Each row of a before or after table is a point. One or more steps were done to the points. Then noise was added and the rows were shuffled. The steps act on columns, c1 being the first. What was done? A step turns or swaps two columns, mirrors them in a line or flattens them onto one, adds a multiple of one to another, or multiplies or shifts one. Angles are multiples of 10 degrees, from the lower column toward the higher: turns from -170 to 170, lines from 10 to 170 but not 90. Use the fewest steps. Two steps may share a column if one is a turn and the other turns, adds or multiplies; they go together, in the order done. Otherwise the lowest column goes first.
In the rows, zero is written as 128.

Before, 10 rows:
[[190 124]
 [112 106]
 [108 187]
 [111 130]
 [128 135]
 [153 116]
 [117 125]
 [151 121]
 [177 115]
 [141 174]]
After:
[[176 165]
 [120 133]
 [176 150]
 [156 132]
 [111 175]
 [115 116]
 [150 139]
 [126 100]
 [ 74 166]
 [123 116]]
Steps: turn c1 and c2 by 40 degrees

Before, 14 rows:
[[102 110 103]
 [174 138 117]
 [ 72 132 165]
 [137 122  80]
 [106 108 134]
 [109 125 125]
 [ 53 114 167]
 [123 111 124]
 [113  78 140]
 [122 144 179]
 [139 121  78]
 [133  96  97]
 [132 100 114]
 [152 139 133]]
After:
[[ 67 102 110]
 [ 86 114 157]
 [171  92 106]
 [110  77 116]
 [116  93 109]
 [142  67 123]
 [163 108 156]
 [155  67 113]
 [129  80 120]
 [131  79  94]
 [170  92 104]
 [110  52 123]
 [141 110 149]
 [ 51  85  98]]
Steps: turn c1 and c3 by 50 degrees; shift c2 by -30

Before, 9 rows:
[[128 160 184 134]
 [105 157 112 150]
 [ 71  70 129  76]
 [120  77 139 133]
 [164 122 127 129]
 [146 146 126 121]
 [113 129  83 126]
 [158 123 167 170]
 [152 110 151 163]]
After, 9 rows:
[[127 111 166 168]
 [135 123 162 130]
 [127  77 127 130]
 [133 144 141 123]
 [119  69  76  77]
 [122 124 171 173]
 [130 157 101 153]
 [109 163 157 130]
 [141 128  92 124]]
Steps: turn c1 and c3 by 60 degrees; multiply c1 by 0.4

Before, 13 rows:
[[103 129  96 115 156 148 168 113]
 [118  84 137 116 146 163 124 127]
 [112  87 113 131 142 159 119 156]
 [141 128 106 158 165 163 138 118]
 [106 150 113 147 110 163 171 137]
 [146 150 113 102 174  96 155  93]
 [ 91 118 128  93 133 128 144 136]
 [140 108 144  95 106 105 162 134]
 [124 154 166 160 113  95 181 159]
 [142 111 131 144 113 156 116  96]
 [140  91 139 134 158 155 157 143]
 [112 105 116 163 129  93 125  95]
 [157  91 144 125 110 103 118 125]]
After:
[[100 135 214 163 130 142  96 134]
 [106 160 111  93 133 113 122 124]
 [ 83 122 119 117 146 119 162 137]
 [120 152 201 115 156  84 133 108]
 [133 116 178 158 165 108 157 114]
 [150 141  14 159 113  90  79 145]
 [117 108 194 143 113 130 158 146]
 [141 157 128 147 110  75 147 110]
 [ 84 129  85 131 142 127 161 101]
 [104  88 114 125 110 145 108 143]
 [155 119 224 103 175 113  90 133]
 [ 98 105  81 134 157  92 144 130]
 [113 110  96  95 106 104  94 139]]
Steps: turn c1 and c2 by -70 degrees; turn c3 and c8 by 120 degrees; multiply c3 by 2.5; turn c6 and c7 by 110 degrees

Before:
[[116 188 111 149 129 107 100 130 146]
 [129 125  91 125  95 171 145 137 124]
 [103 148 144 124 126 114  87 154 127]
 [148 133 176 122 118  90  90 169 146]
 [145 132 151 152  84 177 112 120 121]
 [105 112 135 128 145 138 159 114 142]
 [ 98 127 105 135 167  76 109  86 150]
 [120 175 131 136 139 102 111 121  91]
 [139 137 114 134 160 128  95 147 153]
 [123 157 138  94 123 135 121 123 121]]
After, 10 rows:
[[109 119 154 152  82 177 118 108 117]
 [119 155 126 133 160 129  98 164 154]
 [138 208 178 134 137 104 112 113  93]
 [128 142  94 125  94 170 143 144 124]
 [152 157 161 123 126 112  84 181 134]
 [150  99 116 128 142 138 158  99 142]
 [157 135 106 130 163  75 110  44 150]
 [106 112 173 125 116  90  88 214 146]
 [139 240 176 149 130 106  99 134 147]
 [133 175 167  94 122 133 121 118 124]]
Steps: multiply c1 by -1; multiply c2 by 2; turn c2 and c3 by 30 degrees; multiply c8 by 2

Before, 9 rows:
[[146 122 106 145 141  84 135 150 121 128 120 138]
 [102 127 140 139 136 127 113 135 101 127 114 126]
 [146 135 136 165 138 100 114 120 116 145 121 120]
 [132 115 112 130 132 115 117 148 123 155 166 129]
 [156 134 129 171 143 104 121 152 126 115 168 135]
 [127 117 103 124  88 187 105 125 143  96 131 121]
 [133 122  95 119  99 171 128 101 104 100 122 153]
 [110 126 132 116 119 137 111  93 102  97 119  98]
 [107 143 153 116 107 121 126 111 130 120 111 132]]
After (9 x 12):
[[113 141 126 165 158 107 117 149 106 141 138 170]
 [121 123  86 110  40 124 124  76 130 122 127 202]
 [102 142 118 161 173 135 163 161 111 143 149 187]
 [152 119 131 137 153 134 108 135  99 132 137 175]
 [109 129  96 144 166 126 123 175  97 134 119 188]
 [125 116  94 114   7 154 123  77 168 123 152 172]
 [145 120 121 108 101 103 114 104 115 122 141 148]
 [120 115 104 134 140 140 159 149 112 131 151 179]
 [152 134 143 114  64 110 111 124 132 124 122 182]]
Steps: mirror c1 and c2 in the line at 80 degrees; shift c3 by -10; flatten c4 and c10 onto the line at 20 degrees; multiply c5 by 3; turn c6 and c8 by -60 degrees; add -0.5 times c8 to c9; turn c7 and c11 by -70 degrees; shift c12 by 50

Before:
[[152 120 159 152 136 140 127 145 133 130 158 204 103 120]
 [157 141  98 146 115 103 112 137 149 107 157 192 126  85]
 [141  80 110 132 109 126 101 140 156 105 164 197 119 136]
 [ 74 152 151  96 112 107 134  97  95 127 112 108 125 142]
 [162  85 132 114 117 125 130 134 135 115 148 165 144  74]
 [122 162 161  94 107 130 120 192 121 131 125  96 159 165]
 [ 92 133 157 130 144  92 100 127  97 118 126  68 107 135]
 [132 102  89 135 147 126 145 158 132 140 146 176 122 112]
 [126 148 147  93  79 133 125 172 144 168 150  94 106 136]
 [161 108 116 136 108  98 157 135 104  98 166 163 110 124]
 [140 147 145 134 105 133 128 126 132 160 129  84 150 167]
 [109 145 136 112 129 119  81 108  42 145 131 107 116 147]
 [107 125 138 143  94 113 111 134  81 127  83 111 110 128]
 [140 147 136  96 140 125 109 114  99 120  94 105  90 156]]
After (14 x 14):
[[124 104 132 142 153 140 127 155 158 172 158 203  93 122]
 [134 157  96  98  73 108 125  79 151 110 113 107 114 143]
 [176 157 144 103 120 133  98 198 145 134 150  93  96 136]
 [123 141  43 109 110 119 146  96 136  86 130 108 108 147]
 [148 157 122  90 117 132 131 231 161 116 126  96 148 165]
 [117 157  97 102 144 125 147 104 136  67  93 105  81 155]
 [158 114  82 134 103 112 139 138 135  50  83 113  99 126]
 [152 123 107 149 157 100 132 139 117 227 165 164 101 124]
 [147 108 149 119 155 103 154 143  97 173 155 191 118  85]
 [149 132 155 177 137 127 164 146 109 175 164 196 108 136]
 [106 124 100 123  96  92 152 126 157 109 126  68  99 134]
 [147 150 134 168 159 125 136 137 131 168 149 164 132  73]
 [110 126 131 155 136 126 108 177  90 161 147 177 113 112]
 [152 118 131 112 136 134 103 123 146 107 126  85 140 165]]
Steps: turn c1 and c5 by 80 degrees; mirror c2 and c4 in the line at 130 degrees; swap c3 and c9; turn c7 and c10 by 130 degrees; add 1.5 times c11 to c10; multiply c8 by 1.6; shift c13 by -10

Before, 12 rows:
[[ 88 137 162 117 157 106 146  96 146 101 126 121 122 123 132  58 118 113]
 [ 77 126 152 106 122 119  96 142  84 164 141  97 118 135 109 165 119 111]
 [ 97 130 119 125 114 125 116  95  58 173 125 165 119 116 120 174 157 156]
 [ 66 135 139 148  54 151 111 103  74 147 145 122 130 130 118 150 138 119]
 [ 92 127 113  91 164 129 119 113 169  90 104 108 158 105 116  79 126 143]
 [108 144 136 122 158 138 124 103 156 148 147 114 125 127 160 165 112 147]
 [108 130 129 110 141 107 128 109 132 187 151 113 156  92 166 131  83 152]
 [ 93 139  93 121 155 123 135 115 146 178 149 102 126 143 117 125  85 111]
 [115 126 138  95 141 107 115  87 142  79 146 124 162 154 125  80  93 106]
 [112 106 138  88 124 108 137 110 168 103 162 134 139 135 135  65 154 134]
 [ 96  90 139 116 145 102 109  83 176  98 148 120 119 124 119  71  94 151]
 [111 157 135 108  79 144 122 134  84 161 119 137  96 113 100 172 108 131]]
After, 12 rows:
[[ 84 137 118 132 116 112 154 102 191 154 109 166 110 162 118 170 103 159]
 [117 109 144  93 129 115 154 103  81  98 107 170 160 115 140  63 125 136]
 [ 98 138 166 118 156 111 125  95 117  85 132 131 113  94 132  55 147 115]
 [ 99 138 137 117 157 120 115 115  96 140 115 115 119 154 158 167 135 145]
 [ 80 139  93 124 155 121  90 116  95 167 112 115 119 189 110 123 154 110]
 [102 153 134 110  79 138 108 136 172 149 123 159  39 148  97 169 136 130]
 [109 126 115  91 163 120 116 120  96  78 167 146 207  64 120  76 128 143]
 [ 64 132 138 147  49 128 133 120 169 121  94 103 139 152 118 149 107 120]
 [ 89 131 133 103 137 120  92 107 115 177 105 135 199 154 157 131 146 153]
 [ 66 125 152 103 124 138 107 139 158 144 100 122 104 176 109 163 112 109]
 [116  93 142 114 150 106  91  86  80  89 129 130 102  96 120  73 125 153]
 [138 125 146  90 138 104  83  82 103  73 116 159 205 112 121  84 134 107]]
Steps: add 1 times c10 to c14; turn c1 and c10 by 20 degrees; add -1 times c4 to c12; flatten c6 and c8 onto the line at 60 degrees; mirror c7 and c17 in the line at 30 degrees; turn c9 and c11 by 160 degrees; multiply c13 by 2.5
